Each row is a point. Two turns around zero, p and q, are shown by what they do to some points. Write where each new point lands after one turn and then the other. Backwards means that the second turn is done in reverse. Each puzzle has new turns, and all numbers are rounded.

Turn p:
[-1.37 -0.64 -0.63] -> [-1.61  0.27  0.08]
[-1.29  2.73 -2.30] -> [-1.07  0.08 -3.64]
[ 2.71 -0.67 -1.16] -> [ 1.13 -2.78  0.33]
[ 1.88 -0.95  1.37] -> [ 1.74 -0.57  1.72]
[-1.94 -0.48  2.72] -> [-0.20  3.01  1.52]
Turn q:
[-3.56 -0.02 -0.01] -> [ 0.14  3.56 -0.04]
[ 2.19 -1.04  1.07] -> [ 1.41 -2.24  0.05]
[ 1.09  0.63 -3.09] -> [-2.70 -0.96  1.70]
[0.28 0.42 2.03] -> [ 1.16 -0.35 -1.70]
Where do these land?
p, then q backwards: [-0.18  1.91  1.91] -> [-2.09 -0.59  1.62]
q, then p: [ 0.18 -0.02 -1.85] -> [-0.34  1.74  0.57]
p, then q: [ 1.79 -1.87  2.16] -> [ 2.19 -1.84 -1.79]
q, then p: [-3.51 -0.93 -2.20] -> [ 1.98  3.09 -2.14]
q, then p: [ 1.72  0.91 -0.02] -> [-1.54 -0.47  1.09]

Turn p:
[0.90 1.29 0.77 0.53] -> [-0.68 -0.05  0.07  1.70]
[-0.68  0.41  1.36  0.68] -> [-0.97 -1.08 -0.82  0.39]
[ 2.72 -1.94  1.25  0.65] -> [ 0.91 -2.07  2.68  0.93]
[-0.03  0.09 -1.83  0.42] -> [ 1.46  1.07 -0.52 -0.01]
[ 2.56 -0.44  1.02 -1.40] -> [-0.64 -0.08  2.98  0.66]
[-5.46  0.60 -2.58 -0.88] -> [-0.07  2.22 -4.39 -3.66]
Turn q:
[-0.44 -1.15 -1.23  1.57] -> [ 2.18 -0.60  0.44  0.41]
[ 0.09 -2.64  2.83  0.95] -> [0.63 3.08 1.91 1.53]
[-1.40  3.26  1.20 -3.81] -> [-4.87 -1.04 -1.85  0.57]
[ 0.24 -1.08 -0.80  1.50] -> [ 1.96 -0.01  0.50 -0.09]
[-0.17  0.76  0.07  1.95] -> [ 1.41  0.54 -1.45  0.17]
[ 2.85  1.56 -1.32 -2.90] -> [-2.43 -1.21  0.25 -3.64]
[-1.17 -0.71 -0.75  0.74] -> [ 1.11 -0.76  0.20  1.06]
Where do these land?
q, then p: [-0.83  0.64  0.21 -1.49] -> [ 0.34 -0.59 -1.30 -1.10]
p, then q backwards: [-0.56 -1.33  0.59  0.25] -> [ 0.40  0.28 -1.47 -0.33]
p, then q: [ 3.69  0.34  0.32 -4.94] -> [-2.99  3.48 -3.01  2.84]
q, then p: [ 0.50 -0.25 -0.26  0.70] -> [-0.17  0.32  0.76  0.39]
q, then p: [-1.22 -0.78 -0.01  1.79] -> [ 1.13 -0.42  0.56  1.88]
p, then q: [-0.35  0.44 -3.32  0.22] -> [-0.57 -0.43 -1.57 -2.90]
q, then p: [-1.21  0.95  2.46  3.47] -> [ 1.90  2.21 -0.98  3.32]

Turn p:
[ 0.79  0.22  1.12  0.48 -1.24  2.64] -> [-0.42 -3.13  0.18  0.45 -0.11  0.64]
[-1.26  7.09  0.23 -0.43 -1.07  0.43] -> [-2.37 -1.23  1.54 -0.15 -5.26 -4.04]
[ 0.53  0.13  0.03  1.51  0.41 -2.54] -> [-0.87  2.28  1.63  0.04  0.13  0.74]
[-1.53 -1.75 -1.30  0.84  1.30 -0.30] -> [ 1.84  1.25 -0.28 -1.85  0.55  0.92]
[-1.46 -2.65  0.82  1.64 -0.26 -4.05] -> [-1.60  3.81 -0.43 -1.56  1.20  2.79]
[1.33 1.41 0.25 0.03 0.72 0.57] -> [-0.08 -0.76  1.42  0.78  0.04 -1.20]
[-0.44 -2.29 -2.46  0.09 -1.58  1.80] -> [ 2.70 -0.92 -1.77  0.38 -0.68  2.31]
[ 1.15 -1.71 -0.03 -2.07  0.73 -1.06] -> [ 0.42  1.23 -1.31  1.40  2.14 -0.51]
[ 0.88 -0.45  1.33 -2.09  0.99  2.50] -> [ 0.39 -2.51 -0.99  0.50  1.97 -1.67]
Turn q:
[-0.56 -1.39 -1.62 -1.59 -0.35 -1.44] -> [ 2.09 -1.61 -0.69 -0.40 -1.42 -0.06]
[ 0.52  3.31  0.63  0.25  2.20 -1.59] -> [-2.58 -1.27 -2.26 -0.18  2.21 -0.88]
[ 1.25 -1.59 -0.63 -0.99  1.77 -1.39] -> [-0.37 -1.01 -1.22 -1.73 -2.18 -0.39]
[ 1.57  2.02  0.93  1.02 -3.43 -1.72] -> [ 1.85  2.22 -1.11 -0.97  3.29 -1.35]
[-1.43 -0.06  0.10  1.66  2.24 -0.87] -> [-1.82 -1.90  1.16 -0.01  0.01 -1.52]
[ 0.65 -0.40 -0.74 -0.74 -1.66 -1.60] -> [ 2.21  0.06 -0.98 -0.96  0.11 -0.46]
[ 1.17 -1.46 -0.99  0.31  2.19  1.39] -> [-1.68 -0.39  0.80 -1.43 -1.89  1.44]
[-2.25 -1.71  2.05 -1.03  0.30  1.06] -> [-0.15  0.48  0.88  2.82 -2.18 -0.83]
[-0.93  1.28  0.28  1.11 -3.26  6.17] -> [0.44 3.43 3.42 2.87 2.04 4.06]
Where do these land?
p, then q: [ 0.79  0.21  3.20 -2.31 -0.49 -3.13] -> [-0.81 -4.06  1.25  1.70  1.80 -1.23]
q, then p backwards: [-0.18  0.56  2.01 -1.03  1.35 -0.56] -> [ 0.03  0.86  0.69 -2.08 -1.23 -0.72]
q, then p backwards: [ 1.88 -2.09 -0.87 -0.41 -1.05 -0.37] -> [-2.31  0.02 -1.85  1.01  0.52 -0.05]
p, then q backwards: [-1.68 -0.65 -0.85 -1.59 -0.59  3.27] -> [-0.07 -0.04 -1.91 -2.31  0.25 -2.91]
p, then q: [-0.75 -0.44  0.50 -0.52  1.63  0.27] -> [-0.35 -0.95 -1.52 -0.32 -0.75 -0.11]
p, then q: [ 0.51 -1.64  2.07  3.14 -1.61  2.39] -> [-0.75  1.32  2.13  1.84 -3.62  1.43]
q, then p: [ 0.91  2.65 -1.35 -0.46  0.69 -0.08] -> [ 2.81 -0.31 -0.51 -1.05  0.71 -0.70]
p, then q: [-1.48  1.40 -4.71  3.17  0.08 -1.78] -> [ 1.13  4.67 -2.36  0.75  2.96  1.27]

Turn p:
[ 1.47  4.92  0.26  0.47  0.40  0.99 -1.68  0.03] -> [-2.23 -1.20 -0.40 -0.20 -3.42  3.50 -0.08 -0.15]
[ 2.89 -1.55  1.24  2.08 -1.22  0.28  0.97 -2.89] -> [-0.52  0.51 -0.15  0.88  3.70  2.43 -0.96  2.37]
[-2.76  3.45  1.26  0.10  2.60 -0.70  0.24  1.24] -> [-0.53 -0.01 -1.77 -3.52 -2.90  0.18  1.82 -1.56]
[ 1.75 -2.03  1.03 -0.36  0.75  1.38  0.60 -0.86] -> [-0.76  0.81 -0.87  1.99  2.06 -0.03  1.01  0.83]
[ 3.74  0.04  1.23  0.76 -1.45 -2.04 -0.02  1.34] -> [-0.72 -0.82  2.49  0.13  0.18  1.02  0.86  3.87]
[-1.01 -2.36 -1.33  0.38  0.78  0.16 -1.50  0.09] -> [-0.64 -0.32 -0.38  0.47  0.88 -2.67 -1.48 -0.65]
[-2.58 -1.42 -4.63 -1.37 -1.69 -0.47  3.62  1.08] -> [ 3.98  3.79  2.47  0.14 -0.65 -2.30 -1.77 -2.04]
[-2.45  1.24  0.99 -0.13 -0.08  1.55 -1.27  0.83] -> [-0.52 -1.55 -0.31 -0.79 -0.67  0.12  0.85 -2.95]
[-1.06 -2.30 -0.04 -1.93 -0.10 -1.16 -0.96 -0.86] -> [ 1.95 -1.23 -1.06  0.89  0.83 -2.26 -0.25  0.28]
Turn q:
[-2.56  2.17 -1.29  0.59 -1.51 -1.22 -1.54  1.41] -> [-1.98 -1.64  2.36 -1.18 -0.01  2.43 -1.34 -0.36]
[-1.16 -0.16 -0.47  0.86 -1.82  1.55 -2.65  2.04] -> [-0.29  1.66  1.88 -0.58 -1.48  2.69 -1.66  0.56]
[ 1.04 -1.37 -0.35 -1.15 -0.59 -0.81  1.74 -0.60] -> [-0.31 -0.45 -2.52  0.72 -0.68 -0.60  0.61 -0.64]
[-1.50 -0.90 -0.83  3.53  1.21 -1.58 -0.74 -2.83] -> [ 2.93 -3.61  2.02  0.19 -1.39 -0.87  0.03  0.58]
[ 2.71  2.38 -1.76 -0.43 -0.94  1.13  0.56 -1.95] -> [ 0.00  0.26 -0.27  2.92  1.77 -0.92 -1.92 -2.49]
[ 1.68 -1.52 -2.46 -0.05  0.99 -3.06 -0.36  3.85] -> [ 1.50 -0.73 -2.51 -2.33  0.61  4.03  1.32 -1.88]
[-1.55  0.08  2.00 -0.31 -0.75 -0.59  3.95  1.71] -> [-3.02 -0.69 -1.26  0.83  0.40  0.45  2.86  2.35]
[ 2.33  1.70  2.63 -0.15 -0.20  1.03  0.35 -4.09] -> [ 0.55  0.28 -0.48  2.21  1.88 -4.22 -2.24  1.15]
[-0.35 -0.92  0.62  0.42  2.64  0.69  0.34 -0.07] -> [ 1.46  0.59  0.66 -0.65  0.14 -1.07  2.10  0.43]
[-0.65 -1.47  1.92 -3.29  0.97  2.86 -1.65  0.52] -> [-0.84  4.30  0.14 -2.13 -1.25 -1.92  0.24  0.33]
Where do these land?
p, then q: [-1.77  1.49  1.52  1.04 -0.33  0.75 -0.02 -1.56] -> [ 0.23  1.43  0.25  0.61 -1.25 -1.89  0.29 -2.02]
p, then q: [ 0.95 -3.16  1.87  1.95  0.73  2.11  1.02 -1.00] -> [ 0.87 -0.94  2.64 -1.18  1.54 -0.98  3.35 -0.82]
p, then q backwards: [-1.26  2.50  1.94 -3.93 -1.76  0.45 -0.75 -3.03] -> [ 2.23 -2.82 -3.19  2.96 -0.07 -2.53  1.23  0.50]
q, then p: [ 0.85 -1.36 -1.94 -0.11  1.83 -0.43 -0.05  2.92] -> [ 0.47  2.45 -0.93  2.47 -0.22  2.17  0.27 -0.61]
q, then p: [ 1.20 -1.10  3.16  0.41  0.01  0.33  1.58 -0.87] -> [-0.71  1.22  2.31 -1.46 -1.87 -1.36 -0.37  1.12]
p, then q: [-0.22 -2.14 -3.24  0.99 -0.51 -0.53 -1.34  2.59] -> [-0.04 -2.12 -0.35 -3.09  0.44 -0.28 -1.94  2.64]
p, then q: [-4.35  2.70  1.01 -1.22  0.22  0.54  0.95 -1.05] -> [-0.14  0.44 -1.82  2.65 -0.93 -2.63 -1.53 -3.22]
q, then p: [ 2.58 -0.67 -2.19  1.60 -1.04  0.16  0.88  3.48] -> [-2.75  2.41 -0.20  1.97  0.36  2.19 -1.25 -2.17]
p, then q: [ 0.54  0.25 -3.07 -0.72 -0.71 -3.50 -0.11  0.52] -> [-0.28  0.86 -1.91 -1.52  0.98  2.32 -2.94  1.23]
q, then p: [-0.10  2.06  0.71 -1.52 -0.02 -2.18 -3.16 -0.41] -> [ 0.55 -2.53 -2.43  1.60 -1.24 -2.24  0.51  0.10]
p, then q: [ 1.58 -0.57  0.22  1.51  1.58  2.29  0.98 -1.59] -> [-0.21 -0.28  3.65  0.12  0.65  0.14  1.17 -1.03]
